Each point is reached from the start by the listed moves, each made once or not at all, plus a little noise. Is the number of moves made odd or even? Then give how often each move was made.
(in the rows, 128 means zero)

Moves:
(1): [160 143  92  81]
(2): [131 176 121 140]
(3): [181 136 141 136]
Start: [115 121 143 147]
Points:
[168 129 155 158] => odd (0, 0, 1)
[116 170 136 156] => odd (0, 1, 0)
[199 144 120 107] => even (1, 0, 1)
[169 176 150 167] => even (0, 1, 1)

Moves:
(1): [150 131 103 127 101 120 149 152 102]
(2): [151 144 158  98 142  86 107 125 104]
(3): [163  90 183 158 105 112 149 120 166]
(4): [133 135 114 182 108 114 113  91 115]
(5): [147 133 104 160 205 136 131 141 141]
(6): [125 142 157 135 114 182 101 100 111]
(7): [116 146 109 119 130 147 172 101 148]
(8): [103 164 163 160 131 144 132 190 120]
(9): [154 162 103 121  99 121  95 137 175]
Start: [107 129 114 127 125 130  82 135 140]
Points:
[103 146 186 182 107 149 151 161 191] => odd (0, 0, 1, 0, 0, 0, 1, 1, 0)
[119 221 150 182  80 153  90 126  71] => even (1, 1, 0, 1, 0, 1, 1, 1, 0)
[186 108 173 128  89  66 101 144 127] => odd (1, 1, 1, 0, 0, 0, 0, 0, 0)

Moves:
(1): [171 142 127 149 126 142 138 119  99 139 110 135 135 131 123 114 131 126
 110 121]
(2): [121 177 112 118 139 143 110 118 132 117 140 123 140 137 121 128 128 116
 145 125]
(3): [125 144 169 107  98 102 109 147 121 144 154 125 119 119 135 103 132 133
 125 104]
(4): [106 137 134 153 119 127 133 133 134 153 100 138 119 138 119 119 133 136
 128 124]
(5): [143 128 157 128 174 119 117 128 112 139 130 157 144 134 113 143 139 136
 128 144]
(6): [106 120 139 127 127 157 126 127 130 122 125 134 141 127 137 107 124 118
 122 135]
(7): [125 152 146 142 131 124 161 122 133 102 136 127 104 132 140 107 142 135
 129 113]
(8): [142 129 118 133 134 121 135 177 113 137 147 136 137 128 133 147 134 126
 120 130]
(9): [142 126 137 130 132 120 107 123 154 125 127 117 150 142 148 121 137 135
 125 106]
(10): [128 134 123  95 134 134 191 115 148 161 137 125 149 131 115 122 124 126
 138 123]
(11): [135 123 118 132 140 141 126 127 135 141 154 123 113 141 115 122 121 138
 123 129]
(12): [128 122 126 120  87 135 126 110 147 127 140 165 140 135 139 151 135 150
 130 122]
(13): [106 132 123 151 100 115 130  96 129 116 137 119 153 126 123 155 123 135
 130 124]
(14): [123 132 129 121 121 122 135 128 117 125 118 121 128 156 129 131 128 123
 113 129]
(15): [128 138 123 136 132 117 135 116 115 140 134 116 122 135 167 128 132 136
 138 127]
(16): [131 113 146 115 127 172 134 137 141 130 122 111 120 124 123 162 120 120
 146 119]
(17): [120 111 112 121 114 139 120 131 121 113 120 117 140 124 112 129 179 120
 148 121]
(18): [115 134 135 122 134 137 124 131 110 133 120 122 142 120 134 125 122 165
 106 127]
Start: [137 131 139 167 131 114 119 136 101  98 141 106 145  85 133 144 164 104
 122 122]
Points:
[104 162 147 165  99 201 117 173 131 111 148 146 176 108 140 194 169 106
 151 114] => even (0, 1, 0, 1, 0, 1, 0, 1, 0, 0, 0, 1, 0, 0, 0, 1, 0, 0)
[ 84 180 193  97  58 179 122  81 156 118 194  92 244 100 158 169 154 152
 135  51] => odd (0, 1, 1, 0, 0, 1, 0, 0, 1, 1, 0, 1, 1, 0, 0, 1, 0, 1)
[140 116 222 117 157 161  72 206  79 125 184  90 206 125 135 157 226 140
  95  81] => even (0, 0, 1, 0, 1, 1, 0, 1, 1, 0, 1, 0, 0, 1, 0, 1, 1, 1)
[123 191 157 212 158 139 124 134  98 100 171  73 177 170 140 199 243 120
 156  76] => even (0, 1, 0, 1, 1, 0, 1, 1, 1, 0, 1, 0, 1, 1, 1, 1, 1, 0)
[103 187 156 164  60 127  67 166 120 122 179 126 198 115 195 127 244 118
 147  67] => odd (0, 1, 1, 1, 0, 1, 0, 1, 1, 0, 0, 1, 0, 0, 1, 0, 1, 0)
[133 180 136 176 135  92 213 121 108 123 200  60 188 146 189 147 178 170
  94  77] => odd (0, 0, 0, 0, 0, 0, 1, 1, 1, 1, 1, 0, 1, 1, 1, 0, 0, 1)
[145 196  94 154  84 146 153  43 101 124 168  80 249 159 149 161 214 165
 120  73] => odd (1, 1, 0, 0, 0, 0, 0, 0, 1, 1, 1, 1, 1, 1, 1, 0, 1, 1)
[151 199 155 183 172 164 165  59 110  91 172 104 231 137 105 110 231 113
 140  80] => even (1, 1, 0, 0, 1, 1, 1, 0, 1, 1, 1, 0, 1, 0, 0, 0, 1, 0)
[142 169 224 187 123 152 140 150  21 103 168 101 198  78 163 162 233 140
 117  80] => odd (1, 0, 1, 0, 1, 1, 1, 1, 0, 0, 0, 0, 1, 0, 1, 1, 1, 1)

Moves:
(1): [149 108 126 135 124 111 140 129 129 111 134 136 133 129 117 104 107 135
 141 114 124 134 111 128]
(2): [127 160 123 118 131 125 126 114 136 123 150 123 121 128 116 120 122 122
 127 127 117 104 132 123]
(3): [118 128 140 118 141 121 118 134 119 139 137 116 128 138 133 137 128 133
 127 129 122 129 121 139]
(4): [140 138 123 130 129 128 131 110 126 125 151 135 147 128 133 140 128 139
 129 117 143 148 136 131]
(5): [134 125 121 111 131 128 130 157 122 113 109 130 125 139 118 134 116 116
 123 122 118 131 143 126]
(6): [127 129 134 127 125 143 129 123 125 136 129 122 122 127 123 131 117 135
 118 105 129 128 127 124]
(7): [118 131 125 129 124 119 138 117 139 125 134 131 124 126 131 128 126 127
 131 118 123 127 125 133]
(8): [129 127 141 123 124 143 137 142 128 135 121 133 129 122 143 135 138 119
 143 131 141 138 117 120]
(9): [135 109 122 140 131 138 121 128 155 120 124 100 139 132 124 133 132 113
 117 117 128 130 135 132]
(10): [129 125 114 130 131 129 122 135 131 133 129 131 135 127 140 146 135 120
 133 131 114 122 139 124]
(11): [113 120 141 133 139 139 128 139 120 112 143 112 110 115 134 108 128 129
 121 130 138 143 139 121]
(12): [125 128 122 108 141 146 133 119 142 138 135 151 113 130 125 123 137 129
 131 134 138 123 125 124]
(13): [128 131 124 129 136 129 151 131 122 113 135 114 142 124 131 125 124 155
 135 141 118 129 129 137]
(14): [120 131 121 122 123 129 125 132 121 131 133 130 134 148 139 126 137 136
 131 141 122 133 117 123]
(15): [132 117 129 130 134 151 127 109 127 115 133 133 141 121 138 118 125 119
 128 134 122 142 119 130]
(16): [132 114 118 109 118 130 139 128 115 119 146 121 124 122 115 141 134 103
 125 115 132 122 121 144]
(17): [135 130 125 128 135 138 125 117 136 125 122 105 134 116 126 126 145 135
 130 111 118 135 124 119]
(18): [126 135 120 129 136 114 125 123 127 124 137 125 117 120 131 146 129 123
 125 124 142 121 120 116]
(19): [109 123 127 125 121 118 115 127 133 121 132 114 124 123 140 126 130 133
 150 129 139 120 129 128]
(20): [130 131 122 129 127 134 139 120 124 145 123 105 108 140 136 121 121 118
 136 148 126 134 121 137]
(21): [137 131 121 123 125 131 142 128 123 128 129 121 129 118 144 123 131 131
 120 134 131 129 131 135]
(22): [119 138 118 117 120 117 128 125 132 144 125 124 136 106 127 121 115 137
 114 132 131 140 144 127]
(23): [143 143 125 135 119 127 119 132 131 109 130 123 115 123 128 144 126 140
 124 135 128 132 123 129]
(24): [119 136 114 138 125 125 130 144 104 131 126 148 122 118 118 125 118 126
 122 126 147 137 112 143]
Start: [139 125 134 126 132 111 121 131 128 137 131 120 126 115 126 137 117 126
 127 131 153 126 129 110]
Points:
[161 113  88  66 120 127 131 143 105 117 153  41 111  84 179 167 104 110
 149 118 143 169  89 110] => even (1, 0, 1, 0, 1, 1, 0, 1, 0, 1, 0, 0, 0, 1, 1, 1, 1, 1, 1, 1, 1, 1, 1, 0)
[120 126  93 101 173 111 130 107 180 146 156  65 144  81 144 169 137 144
 118 116 134 131 140 107] => odd (0, 0, 1, 0, 0, 0, 1, 0, 1, 1, 0, 1, 1, 0, 0, 0, 1, 1, 0, 0, 0, 1, 0, 0)
[128 105  92 110 119  98 153 116  92  98 178 105 135  53 117 122  66 139
 135  99 184 146  89 134] => odd (1, 0, 0, 0, 0, 1, 0, 0, 0, 0, 0, 0, 1, 0, 1, 1, 0, 1, 1, 0, 0, 1, 0, 1)
[152 121 102 141 116  91 168 130 107 135 139 120 102 104 133  98  79 123
 138 132 164 148  89 146] => odd (1, 0, 0, 0, 0, 0, 1, 0, 0, 0, 0, 0, 0, 0, 0, 0, 0, 0, 0, 1, 1, 0, 0, 1)
[139 175  59  87 175 140 157 114 135 136 186  57 119 124 147 172 118 135
 115 107 141 138 120 130] => even (0, 1, 1, 1, 1, 1, 1, 0, 1, 1, 0, 1, 1, 1, 0, 0, 1, 1, 0, 1, 1, 0, 0, 1)
[167 112  67  76 121 166 131 108 152 118 162  67 119  87 154 171 101  94
 113 120 168 163 158 136] => odd (0, 0, 0, 1, 1, 1, 0, 0, 1, 1, 0, 1, 0, 0, 1, 1, 0, 0, 1, 1, 1, 1, 1, 0)
[119 149  80  76 146 142 151  78 135 158 195  75  86  77 123 137  87  78
  85 110 176 128  99 152] => odd (0, 1, 1, 0, 0, 1, 1, 0, 1, 0, 0, 1, 0, 0, 1, 1, 0, 1, 0, 1, 1, 1, 0, 1)
[104 157  92  61 165 136 146 138  85 105 209  58  95 118 128 124 121 136
 153 136 167 151 115 141] => odd (0, 1, 1, 1, 1, 0, 0, 0, 0, 0, 1, 1, 1, 1, 0, 1, 1, 0, 1, 1, 0, 0, 0, 1)
[141 124  93  87 125 165 174  95 131 109 224 120 130  63 135  91  91 107
 107  85 200 185 100 129] => odd (1, 1, 0, 1, 0, 1, 1, 1, 1, 0, 1, 1, 0, 1, 1, 1, 0, 0, 0, 0, 1, 1, 0, 1)
[148 169 107  80 172 142 154 122 116 125 173  38  87  73 153 151  99 183
  98 130 170 185 149 110] => odd (0, 0, 1, 1, 1, 1, 0, 0, 0, 0, 1, 1, 1, 0, 0, 0, 1, 1, 0, 1, 1, 1, 1, 0)
[154 129  91  89 140 111 174  65 154  99 215   7 152  59 167 131 104 119
 158 104 161 160  96 139] => even (1, 1, 1, 1, 0, 0, 1, 1, 1, 0, 0, 0, 1, 0, 1, 1, 1, 1, 1, 1, 1, 1, 0, 0)
[104  90  94 107 136 169 131 123 132 105 202 122 132  90 173 149 149  83
 154 117 206 175 108 128] => even (0, 0, 0, 1, 0, 0, 1, 1, 1, 1, 1, 1, 0, 1, 1, 1, 0, 0, 1, 0, 0, 0, 0, 1)

Moves:
(1): [148 134 117 130 125 130 137 121 127 114 138 124 120 130 129 131 122 125
 134 119 141 135 140 135 129]
(2): [134 146 124 121 117 118 147 124 104 130 118 136 121 125 126 138 107 136
 113 134 133 135 126 135 127]
(3): [118 122 147 148 119 124 135 123 139 132 148 117 119 144 136 128 128 128
 132 140 131 137 136 105 131]
(4): [128 131 113 129 142 112 144 136 135 122 127 118 104 121 136 130 134 138
 124 136 134 133 112 103 128]
(5): [131 135 136 135 135 111 125 126 128 136 126 120 124 113 130 130 134 116
 118 127 127 133 134 129 141]
(6): [131 131 105 137 148 143 124 130 129 136 143 135 127 130 127 131 133 145
 131 121 127 144 123 131 130]
(7): [132 114 131 121 121 129 144 118 135 143 129 139 136 125 119 131 155 130
 140 123 104 109 149 136 123]
(8): [131 144 122 123 139 136 136 166 129 119 130 141 130 122 138 139 139 113
 123 153 123 140 138 128 134]
(9): [120 130 139 122 133 122 135 111 148 132 137 136 131 115 129 122 120 118
 130 130 118 128 132 132 122]
(10): [146 136 127 124 117 130 110 149 121 146 132 134 106 138 134 134 123 120
 128 111 122 137 119 133 106]
(11): [117 135 123 123 135 114 129 149 110 125 143 128 123 134 138 134 128 123
 138 121 125 120 130 117 130]
(12): [134 122 127 123 111 122 119 121 117 139 111 149 132 125 122  92 128 140
 146 132 139 128 135 124 124]
(13): [124 126 132 133 111 107 127 135 132 120 134 132 141 135 128 122 131 122
 126 130 133 124 120 147 114]
(14): [127 130 110 139 121 104 131 129 133 134 123 143 122 152 123 137 109 105
 120 132 116 137 137 127 135]
(15): [123 110 119 113 138 126 124 128 102 121 115 129 124 133 163 127 136 129
 112 122 123 142 119 145 131]
(16): [116 122 121 129 138 125 129 137 133 140 128 128 128 129 125 152 125 132
 147 127 144 127 139 135 121]
(17): [122 139 127 126 129 124 113 123 128 124 126 133 125 126 128 132 137 131
 126 135 126 124 133 128 128]
(18): [137 133 133 127 138 114 136 144 133 117 135 130 119 136 134 137 121 138
 116 135 135 116 140 134 137]
(19): [128 133 128 128 132 125 129 128 130 127 129 119 133 131 126 132 127 131
 142 138 115 136 135 129 135]
(20): [135 130 116 116 133 129 132 137 125 137 142 127 116 142 126 122 131 118
 125 149 139 132 125 135 138]
(21): [111 139 146 125 139 133 148 136 142 114 128 114 134 154 131 114 145 135
 132 118 139 140 135 126 145]
(22): [121 103 143 127 131 110 128 136 125 118 133 141 115 128 104 139 128 124
 131 121 134 142 109 135 125]
(23): [116 127 116 124 123 121 123 136 124 128 132 120 127 132 118 123 124 128
 120 133 130 128 151 139 119]
(24): [119 134 120 133 132 124 138 147 123 123 128 134  95 127 134 130 120 125
 129 132 125 108 128 154 133]
Start: [102 132 148 148 104 137 144 159 132 125 124 135 115 135 139 140 127 122
 116 144 127 137 129 123 108]
Points:
[ 85 175  88  99 158  98 190 237  89 120 168 179  58 150 179 175 142 123
  94 205  87 134 191 200 132] => odd (0, 1, 0, 0, 0, 1, 1, 1, 1, 0, 1, 0, 0, 0, 1, 0, 1, 1, 1, 1, 0, 0, 1, 1)
[129 160  84 133 140 107 164 213  74 151 132 145   7 140 191 159 122 125
  72 152 133 177  91 164 119] => even (0, 1, 0, 1, 1, 1, 0, 0, 0, 1, 0, 0, 0, 0, 1, 0, 0, 0, 0, 1, 0, 0, 0, 1)
[ 75 127 130 142  94  73 204 202 144 130 178 123  87 199 140 112 169 134
 172 164 178 143 193 117 101] => odd (1, 0, 1, 1, 0, 0, 1, 0, 0, 0, 1, 1, 1, 0, 0, 1, 0, 0, 0, 1, 1, 0, 1, 0)
[129 144 127 168  79 109 141 134 159 171 160 184  87 172 132 130 129 116
 165 145  86 172 188 123  93] => even (1, 0, 1, 0, 0, 1, 1, 0, 1, 1, 0, 1, 0, 1, 0, 0, 1, 0, 1, 0, 0, 0, 0, 0)
[ 86 148 136 142 125  55 232 221 120 100 149 164  54 199 119 209 107 119
 150 137 130 134 187 179 140] => odd (1, 1, 0, 0, 0, 0, 1, 0, 0, 0, 1, 0, 0, 1, 0, 1, 0, 1, 1, 0, 1, 1, 0, 1)
[ 99 184 154 137 118  94 174 214 127 120 170 157  93 180 161 150 113 136
 105 121 135 158 130 155  93] => even (0, 1, 0, 0, 0, 1, 0, 0, 1, 1, 1, 0, 1, 0, 0, 0, 0, 1, 0, 0, 1, 0, 0, 0)
[ 82 144 159 136 107  70 201 167 122 123 138 120  79 175 183 134 185 125
  84 177 136 168 138 131 134] => even (0, 1, 1, 1, 1, 0, 1, 0, 0, 0, 0, 0, 1, 0, 1, 0, 1, 0, 0, 1, 1, 0, 0, 0)

Moves:
(1): [123 127 129 122 121 144 124 138 133 135 121 129 121 129 121 119 141 123
 134 122 160 110 144 104 161 144]
(2): [127 117 143 133 123 130 132 132 126 144 132 128 132 135 131 124 134 125
 125 121 144 110 132 127 119 106]
(3): [133 130 124 115  96 122 125 144 127 106 123 148 111 121 126 129 103 135
 113 115 120 149 104 120 116 132]
(4): [116 130 110 138 130 129 134 145 135 133 122 150 115 131 142 136 123 120
 130 138 124 123 130 126 126 126]
(5): [ 86 143 139 107 128 127 141 136 109 101 154 120 100 132 128 130 131 140
 137 123 129 120 123 114 137 126]
(6): [127 132 127 137 144 125 139 131 151 110 113 136 122 130 143 135 144 138
 133 127 131 124 132 113 106 131]
(7): [117 114 131 112 127 142 137 134 136 132 141 124 153 134 128 139 136 120
 126 123 115 120 134 124 125 133]
(8): [116 134 134 109 138 131 118 139 137 130 131 119 125 110 116 127 118 120
 120 130 132 134 126 135 115 132]
(9): [ 94 152 144 117 113 117 150 121 115 146 116 133 124 133 145 124 136 120
 130 117 115 129 127 119 135 129]
(10): [112 135 101 135 134 114 130 143 118 145 126 139 125 111 115 126 118 129
 113 125  99 141 123 110 125 121]
(11): [118 137  96 116 132 136 126 144 118 125 124 145 124 109 131 136 127 140
 125 136 130 155 138 123 113 126]
(12): [112 128 144 127 123 124 117 140 126 119 114 136 147 134 138 131 126 134
  95 119 136 142 116 129 135 123]
(13): [135 127 124 135 131 137 157 112 118 111 124 154 129 100 133 133 139 126
 115 136 141 116 133 140 130 144]
(14): [153 125 139 137 124 121 129 130 140 152 137 134 120 133 125 129 145 135
 131 102 131 125 150 139 145 127]
(15): [141 141 139 132 129 138 130 126 133 131 138 132 136 135 137 140 126 131
 127 148 123 118 147 108 134 124]
(16): [130 126 117 128 130 130 146 132 136 132 122 127 129 134 111 124 127 138
 125 134 125 146 131 137 133 123]
(17): [126 120 148 129 120 146 123 116 123 123 132 121 129 123 116 152 152 118
 127 151 107 133 151 124 131 131]
(18): [135 128 129 137 145 150 126 138 135 114 129 132 132 127 122 111 143 130
 135 124 116 138 120 131 122 127]
(19): [ 98 122 128 126 105 135 120 125 130 144 136 127 136 131 117 123 129 136
 134 126 131 122 140 132 121 136]
(20): [147  96 118 106 121 122 123 114 111 136 124 138 120 153 125  98 130 117
 100 121 124 117 109 135 120 152]
(21): [123 129 137 145 127 122 133 137 108 152 130 135 110 138 119 122 102 121
 128  94 138 150 145 120 124 133]
(22): [143 157 122 133 129 139 130 100 128 143 126 129 141 141 111 139 129 116
 128 131 134 139 110 119 150 138]
(23): [149 135 133 142 136 130 138 137 136 119 123 102 132 128 144 131 127 144
 119 143 112 135 133 140  99 141]
(24): [140 125 147 117 115 121 136 143 118 146 129 136 136 122 116 130 121 143
 156 128 147 123 128 129 139 126]
Start: [113 134 125 132 122 109 104 131 134 131 119 149 130 134 119 142 121 150
 135 106 123 134 124 137 113 125]
Points:
[104 176 181 131 109 114 158 176 159 143  74 157 151 154 150 152 146 195
 129 119 148 136 159  89 132 142] => even (1, 0, 0, 0, 0, 1, 0, 0, 1, 0, 0, 1, 0, 0, 1, 1, 0, 0, 0, 0, 0, 0, 1, 1)
[ 80 142  74 125 138 177 171 170 143  86 115 205  88 136 135 123 173 195
 112 146 132 122 167 104  77 188] => even (1, 0, 0, 1, 1, 1, 0, 0, 0, 0, 1, 0, 1, 0, 1, 1, 0, 1, 1, 1, 0, 0, 1, 0)
[  7 210 129  88 111 194 178 147 106 162 148 188 127 122  74 145 144 148
 135  84 148 166 176  77 146 177] => odd (1, 0, 0, 0, 1, 0, 1, 1, 1, 0, 1, 0, 1, 0, 1, 1, 0, 1, 1, 0, 1, 1, 0, 0)
[ 23 180 165  84 113 191 148 163 124 145 117 159 133 177  95 147 172 158
  83 100 105 190 173  66  95 198] => odd (1, 0, 0, 0, 1, 1, 1, 1, 1, 0, 1, 1, 0, 0, 1, 1, 1, 1, 1, 1, 1, 1, 1, 0)
[ 71 170 156  88 106 169 159 173 114 178 152 200 157  97  56 205 172 168
 101 114 156 145 189  78 184 125] => odd (1, 1, 0, 0, 1, 0, 1, 1, 0, 1, 1, 1, 1, 1, 1, 1, 1, 0, 0, 0, 0, 1, 0, 1)
